Each row of a before or after table is a point. One or more steps were done to the points. Then noise was added and the rows were shuffled. The steps act on how far a point lies along the listed directions, d1 being the first. Name the steps. A step turns or swaps two directions, mirrors them in a line or flattens them onto one, adds a multiple of one to another, or multiplies one. Angles are multiples of 10 degrees, from the lower direction toward the higher: turns from -170 to 170, lines from 10 to 170 but not 90. Use the fewest steps. Two steps may share a direction if one is a turn and the other turns, adds or multiplies; they go together, in the order done. Otherwise the lowest direction goes first.

Directions:
(1): -0.83, 2.19
(2): -2.19, -0.83
Before (9 x 2):
0.23, 0.09
0.63, 0.56
0.18, 0.67
0.36, -0.36
0.57, -0.63
0.18, 0.20
-0.59, -0.07
0.43, 0.39
0.65, 0.73
After (9 x 2):
-0.24, 0.14
0.51, 0.68
-0.66, 0.54
-0.83, 0.52
-0.71, 0.08
0.31, 0.41
-0.12, 0.24
-0.43, 0.36
0.22, -0.55
Steps: turn d1 and d2 by 100 degrees

Directions:
(1): -0.91, -2.96, 0.48, 0.25, 2.54, -0.24
(2): 0.02, -1.69, -3.26, -0.87, -1.33, -0.64
Before, 12 rows:
0.09, 0.14, 0.33, 0.00, 0.08, 0.25
0.03, -0.41, 0.18, 0.08, 0.27, 0.14
0.55, -0.06, -0.76, -0.24, -0.70, 0.01
-0.15, -0.12, 1.62, 0.54, 1.13, -0.01
-0.07, 0.23, -0.56, -0.41, -0.81, 0.06
0.13, -0.13, 0.28, 0.24, 0.48, 0.10
0.17, 0.32, -0.04, -0.16, -0.24, 0.03
0.04, -0.29, -0.14, -0.29, -0.22, 0.01
0.00, 0.46, 0.85, -0.08, 0.16, -0.05
0.20, 0.72, -0.19, 0.09, -0.80, -0.22
0.15, 1.16, -0.54, -0.13, -0.68, -0.04
-0.12, -0.35, 0.18, 0.11, 0.59, 0.08
After, 12 rows:
0.03, 0.65, -0.42, -0.05, -0.15, -0.12
0.01, -0.21, -0.07, -0.31, -0.21, 0.02
-0.03, 0.08, 1.23, 0.34, 0.53, -0.01
0.21, -0.01, 0.16, 0.24, 0.31, 0.12
0.09, -0.19, 0.10, 0.06, 0.09, 0.15
0.09, 0.08, 0.25, -0.06, 0.04, 0.17
0.11, 0.31, -0.12, 0.14, -0.29, -0.27
-0.08, -0.12, 0.09, 0.05, 0.27, 0.09
-0.05, 0.23, 0.65, -0.17, 0.12, -0.07
0.02, 0.15, -0.09, -0.18, -0.13, -0.07
0.43, -0.18, -0.49, -0.15, -0.35, 0.04
-0.17, -0.08, -0.34, -0.34, -0.43, 0.07
Steps: multiply d1 by 0.4; multiply d2 by 0.7

Directions:
(1): -0.28, -0.92, -2.31, 1.56, 2.95, 0.05, 1.34, 1.66, 0.57, -2.00, -1.96
(2): 1.25, -1.01, 2.02, 1.14, 1.11, -1.13, -0.51, 0.56, 2.55, 3.07, -1.78
(3): -1.87, -0.76, 2.65, 0.08, 1.88, -0.69, -2.23, -2.04, -0.70, -2.13, -0.89
(4): 2.56, 1.06, 0.64, 2.27, -0.31, 1.90, -2.84, 1.74, -0.99, -1.05, 0.09
(5): -3.08, 1.35, 2.28, 0.79, -0.91, 1.41, 1.49, 2.56, -0.52, 0.40, -0.97
(6): 1.43, 3.26, 0.28, -0.06, 1.53, 0.19, 1.55, -1.98, -1.97, 0.96, -1.97
Before:
0.47, -0.56, -0.55, -0.50, 0.01, -0.36, -0.32, -0.30, 0.00, -0.33, 0.64
-0.18, 0.90, -0.39, 0.29, -0.04, 0.55, 1.26, 0.73, -0.64, -0.06, -0.22
0.29, 0.26, 0.32, -0.02, 0.25, -0.05, -0.10, -0.55, -0.24, 0.21, -0.21
0.17, 0.28, 0.11, 0.36, 0.37, 0.01, -0.46, -0.79, -0.79, -0.56, 0.15
0.08, 0.13, 0.55, 0.04, 0.03, 0.46, -0.80, -0.20, -0.68, -0.20, 0.27
1.05, 0.44, -0.41, -0.10, 0.10, 0.15, -0.26, -0.14, -0.32, -0.33, -0.05
0.26, 0.40, -0.09, 0.46, 0.04, 0.34, 0.60, 0.21, 0.10, -0.34, -0.01
-0.25, -0.20, 0.14, -0.37, -0.47, 0.03, -0.05, 0.18, 0.47, -0.01, 0.34
0.48, -0.47, -0.43, 0.06, -0.23, -0.09, -0.21, 0.25, 0.61, 0.09, 0.70
-0.24, -0.03, -0.29, -0.69, -0.27, -0.03, -0.64, -0.48, -0.08, -0.41, 0.77
-0.31, -0.48, -0.73, 0.44, 0.69, -0.18, 1.02, 0.79, 0.68, -0.23, -0.62
After, 11 rows:
0.80, 0.28, 0.18, -0.38, -0.63, 0.36, -0.63, -0.45, -0.54, 0.54, 0.81
0.50, 0.84, 0.11, 0.24, -0.10, 0.56, 0.16, 0.69, -0.36, -0.08, -0.39
0.80, 0.56, -0.62, 0.27, -0.14, 0.10, 0.29, -0.29, -0.51, 0.33, 0.33
-0.10, 0.19, -0.23, -0.26, -0.70, 0.33, 0.45, 0.81, -0.24, 0.15, 0.52
-0.79, -1.10, -1.38, 1.23, 2.42, -0.25, 1.13, 1.21, 0.79, -1.73, -1.64
0.03, 0.16, 0.06, 0.73, 0.77, 0.22, 0.34, 0.07, 0.09, -0.87, -0.42
0.52, 0.32, 0.24, -0.11, -0.21, -0.01, 0.06, -0.33, -0.02, 0.76, 0.01
-0.32, -0.11, 0.45, -0.61, -0.68, 0.01, -0.33, -0.19, 0.25, -0.05, 0.58
-0.44, 0.25, 0.17, 0.59, 1.55, -0.01, 0.26, -0.27, -0.68, -1.22, -1.00
-0.13, 0.62, -0.13, -0.92, -1.15, 0.28, -0.19, -0.22, -0.27, 0.37, 1.09
-0.42, -0.02, 0.31, 0.29, -0.50, 0.41, -0.07, 0.86, 0.23, -0.11, 0.51
Steps: multiply d1 by 2.5; turn d2 and d6 by -20 degrees; turn d3 and d5 by -120 degrees; add 0.3 times d5 to d4
